Each row is a point. Each copy is the shape, with its points in the same order, stretched, turned, moved and blurred by noise. Say if it was mirrored as well.

Shape (8 x 3)
[[-0.59 -0.02 -0.35]
 [ 0.19  0.12 -0.29]
 [-0.32 -0.32  0.16]
 [-0.28  0.31  0.05]
 [-0.33 -0.86 -0.01]
 [-0.29 -0.13  0.11]
 [ 0.07  0.22 -0.10]
 [-0.14 -0.06  0.28]]
Copy 1 (8 x 3)
[[-0.58  0.08 -0.05]
 [-0.02 -0.27 -0.14]
 [-0.19  0.50  0.12]
 [-0.25 -0.08  0.31]
 [-0.18  0.90 -0.36]
 [-0.18  0.30  0.17]
 [-0.02 -0.18  0.11]
 [ 0.02  0.30  0.27]]
Copy 1 is: mirrored
Copy 2 (8 x 3)
[[-0.12  0.09 -0.70]
 [-0.41 -0.02  0.09]
 [ 0.45 -0.06 -0.30]
 [ 0.01  0.38 -0.25]
 [ 0.43 -0.65 -0.50]
 [ 0.35  0.07 -0.29]
 [-0.21  0.14  0.04]
 [ 0.33  0.15 -0.11]]
Copy 2 is: mirrored
Copy 3 (8 x 3)
[[-0.66  0.30 -0.43]
 [ 0.00 -0.22 -0.34]
 [-0.22  0.45  0.13]
 [-0.56 -0.11  0.02]
 [ 0.11  0.87 -0.07]
 [-0.34  0.25  0.08]
 [-0.18 -0.22 -0.10]
 [-0.25  0.12  0.25]]
Copy 3 is: mirrored
Copy 4 (8 x 3)
[[-0.50 -0.22 -0.15]
 [ 0.13  0.05  0.26]
 [ 0.04 -0.23 -0.50]
 [-0.06  0.32 -0.24]
 [ 0.01 -0.83 -0.48]
 [ 0.01 -0.09 -0.41]
 [ 0.13  0.21  0.07]
 [ 0.21  0.08 -0.40]]
Copy 4 is: mirrored

Shape (9 x 4)
[[ 0.00  0.21  0.38  0.60]
 [-0.14 -0.24 -0.03 -0.25]
 [-0.14  0.02 -0.34 -0.04]
 [ 0.11  0.12 -0.97  0.29]
 [ 0.73  0.26 -0.14 -0.02]
 [ 0.28  0.44 -0.12  0.24]
 [-0.19 -0.12 -0.06 -0.16]
 [ 0.25  0.18 -0.25  0.09]
 [-0.01  0.04  0.10 -0.67]]
Copy 1 (9 x 4)
[[ 0.14  0.36 -0.53  0.03]
 [-0.22 -0.25  0.12 -0.15]
 [-0.15 -0.10  0.16  0.27]
 [ 0.18 -0.18  0.27  0.91]
 [ 0.79  0.13  0.30  0.05]
 [ 0.39  0.36  0.08  0.28]
 [-0.25 -0.13  0.08 -0.04]
 [ 0.29  0.06  0.15  0.24]
 [-0.14  0.00  0.47 -0.39]]
Copy 1 is: mirrored
Copy 2 (9 x 4)
[[ 0.21  0.12 -0.05  0.77]
 [-0.15 -0.30  0.10 -0.16]
 [-0.17 -0.05 -0.29 -0.07]
 [-0.03  0.22 -0.97 -0.14]
 [ 0.64  0.37 -0.10 -0.21]
 [ 0.26  0.46 -0.21  0.19]
 [-0.17 -0.24  0.03 -0.08]
 [ 0.19  0.19 -0.25 -0.02]
 [-0.13 -0.09  0.55 -0.45]]
Copy 2 is: only turned
Copy 3 (9 x 4)
[[ 0.24  0.43 -0.24  0.41]
 [-0.15 -0.30 -0.31 -0.10]
 [-0.33 -0.19 -0.07  0.10]
 [-0.54 -0.31  0.48  0.54]
 [ 0.30 -0.04  0.55 -0.17]
 [ 0.03  0.26  0.27  0.13]
 [-0.19 -0.16 -0.30 -0.01]
 [-0.02 -0.05  0.18  0.14]
 [-0.10 -0.12 -0.26 -0.61]]
Copy 3 is: mirrored
Copy 4 (9 x 4)
[[-0.07  0.41  0.16  0.57]
 [ 0.28 -0.26  0.05 -0.25]
 [ 0.26  0.05 -0.32 -0.05]
 [ 0.03  0.03 -0.99  0.18]
 [-0.67  0.30 -0.32 -0.24]
 [-0.26  0.54 -0.31  0.09]
 [ 0.31 -0.05 -0.03 -0.17]
 [-0.17  0.21 -0.33 -0.05]
 [ 0.19  0.07  0.15 -0.74]]
Copy 4 is: mirrored

Shape (10 x 6)
[[-0.59  0.40 -0.48 -0.37 -0.09  0.24]
 [ 0.01  0.21 -0.27  0.19 -0.26 -0.09]
 [ 0.09 -0.12  0.50  0.02  0.23 -0.28]
 [ 0.13 -0.08  0.35 -0.51 -0.19 -0.07]
 [ 0.34  0.69  0.03 -0.06  0.08 -0.27]
 [-0.38 -0.05 -0.53  0.06  0.08  0.32]
 [ 0.27 -0.29  0.47 -0.11  0.26 -0.07]
 [-0.03  0.70 -0.09  0.18  0.06 -0.41]
 [ 0.09 -0.34  0.40  0.19  0.36  0.44]
 [-0.04 -0.07  0.53 -0.11 -0.21  0.11]]
Copy 1 (10 x 6)
[[-0.71  0.44 -0.21 -0.35 -0.10  0.21]
 [-0.07  0.32 -0.01  0.22 -0.23  0.05]
 [ 0.27 -0.32  0.64  0.01  0.11 -0.22]
 [ 0.26 -0.14  0.52 -0.41 -0.43  0.13]
 [ 0.11  0.57  0.18 -0.09  0.09 -0.49]
 [-0.42 -0.05 -0.21  0.00  0.09  0.51]
 [ 0.48 -0.41  0.53 -0.06  0.06 -0.03]
 [-0.27  0.65  0.08  0.18  0.20 -0.50]
 [ 0.36 -0.33  0.57  0.07  0.42  0.52]
 [ 0.10 -0.06  0.79 -0.03 -0.17  0.22]]
Copy 1 is: only turned
Copy 2 (10 x 6)
[[-0.50  0.18 -0.47 -0.63 -0.34  0.01]
 [-0.17  0.04 -0.31  0.21 -0.14 -0.31]
 [-0.01 -0.05  0.53  0.23  0.35  0.00]
 [ 0.12 -0.19  0.44 -0.06 -0.26  0.04]
 [-0.02  0.58  0.10  0.11 -0.06 -0.63]
 [-0.19 -0.02 -0.59 -0.31  0.08  0.17]
 [ 0.27 -0.10  0.53  0.15  0.33  0.12]
 [-0.40  0.45 -0.05  0.14  0.05 -0.67]
 [ 0.27  0.00  0.16  0.25  0.40  0.65]
 [-0.12 -0.15  0.35  0.25 -0.18  0.34]]
Copy 2 is: only turned
Copy 3 (10 x 6)
[[-0.42  0.36 -0.21 -0.15 -0.34  0.38]
 [-0.03 -0.11 -0.19  0.32 -0.32  0.01]
 [ 0.10 -0.01  0.38 -0.12  0.17 -0.55]
 [ 0.45  0.11  0.20 -0.44 -0.11 -0.08]
 [ 0.27  0.57  0.04  0.46 -0.14 -0.36]
 [-0.46 -0.14 -0.22  0.00  0.00  0.33]
 [ 0.33 -0.06  0.37 -0.24  0.37 -0.35]
 [-0.14  0.41 -0.03  0.51 -0.36 -0.43]
 [ 0.02 -0.20  0.59 -0.09  0.55  0.01]
 [ 0.23 -0.08  0.55 -0.26 -0.11 -0.04]]
Copy 3 is: only turned

Shape (12 x 8)
[[-0.05 -0.63  0.55 -0.03  0.10 -0.05 -0.13 -0.39]
 [-0.12  0.22  0.14 -0.33 -0.51  0.35  0.14  0.23]
 [ 0.02  0.10  0.23 -0.29 -0.05  0.42 -0.35 -0.06]
 [-0.13  0.13  0.15  0.07 -0.26 -0.69  0.00  0.09]
 [ 0.23 -0.44  0.04  0.43  0.30 -0.21  0.42  0.08]
 [-0.16 -0.06  0.40 -0.29 -0.39  0.56 -0.09  0.26]
 [ 0.17 -0.40 -0.24  0.02 -0.18  0.00  0.44  0.09]
 [ 0.30 -0.15 -0.10 -0.09  0.16 -0.49  0.13  0.62]
 [ 0.28 -0.36  0.00 -0.21  0.02  0.04  0.08 -0.59]
 [-0.53  0.57 -0.04 -0.76  0.08  0.57 -0.05  0.12]
 [-0.33  0.16 -0.26 -0.06 -0.45  0.09 -0.30  0.15]
 [ 0.09  0.67 -0.39  0.11 -0.54  0.09  0.19  0.23]]
Copy 1 (12 x 8)
[[-0.25 -0.40  0.52  0.59 -0.28  0.19  0.22 -0.35]
 [-0.14  0.43  0.31 -0.37 -0.56  0.01 -0.27  0.04]
 [-0.14 -0.03  0.46 -0.12 -0.13  0.04 -0.44 -0.14]
 [ 0.25  0.35 -0.13  0.60 -0.33  0.38 -0.07  0.13]
 [ 0.11  0.18  0.19  0.66  0.10 -0.18  0.58  0.02]
 [-0.42  0.11  0.59 -0.22 -0.55 -0.09 -0.25  0.09]
 [ 0.17  0.08  0.08  0.05 -0.26 -0.24  0.40  0.05]
 [ 0.38  0.18  0.03  0.27  0.15  0.18  0.20  0.69]
 [ 0.24 -0.25  0.31  0.09 -0.17  0.06  0.19 -0.54]
 [-0.43  0.33  0.00 -0.79  0.01  0.29 -0.59 -0.11]
 [-0.02  0.11 -0.22  0.02 -0.41 -0.13 -0.48  0.15]
 [ 0.38  0.82 -0.14 -0.16 -0.29 -0.22 -0.40  0.03]]
Copy 1 is: mirrored
Copy 2 (12 x 8)
[[ 0.25 -0.62  0.21 -0.24 -0.32  0.19 -0.18 -0.56]
 [-0.05  0.52  0.26 -0.11 -0.10  0.36 -0.21  0.09]
 [ 0.26  0.29  0.04  0.12 -0.07  0.27 -0.44 -0.36]
 [-0.24  0.00  0.27 -0.05 -0.37 -0.53  0.06 -0.09]
 [ 0.20 -0.64 -0.06 -0.35  0.01 -0.17  0.43  0.26]
 [ 0.25  0.42  0.08 -0.14 -0.37  0.58 -0.42 -0.10]
 [-0.14 -0.39  0.05 -0.21  0.15  0.31  0.13  0.35]
 [-0.01 -0.24 -0.06 -0.59  0.12 -0.50 -0.11  0.40]
 [ 0.02 -0.53  0.27  0.04  0.30  0.30 -0.04 -0.27]
 [-0.06  0.99 -0.07 -0.23  0.14  0.49 -0.25 -0.51]
 [-0.37  0.33 -0.20  0.30 -0.14  0.12 -0.19 -0.09]
 [-0.22  0.58  0.08  0.42  0.10 -0.16  0.20  0.38]]
Copy 2 is: mirrored
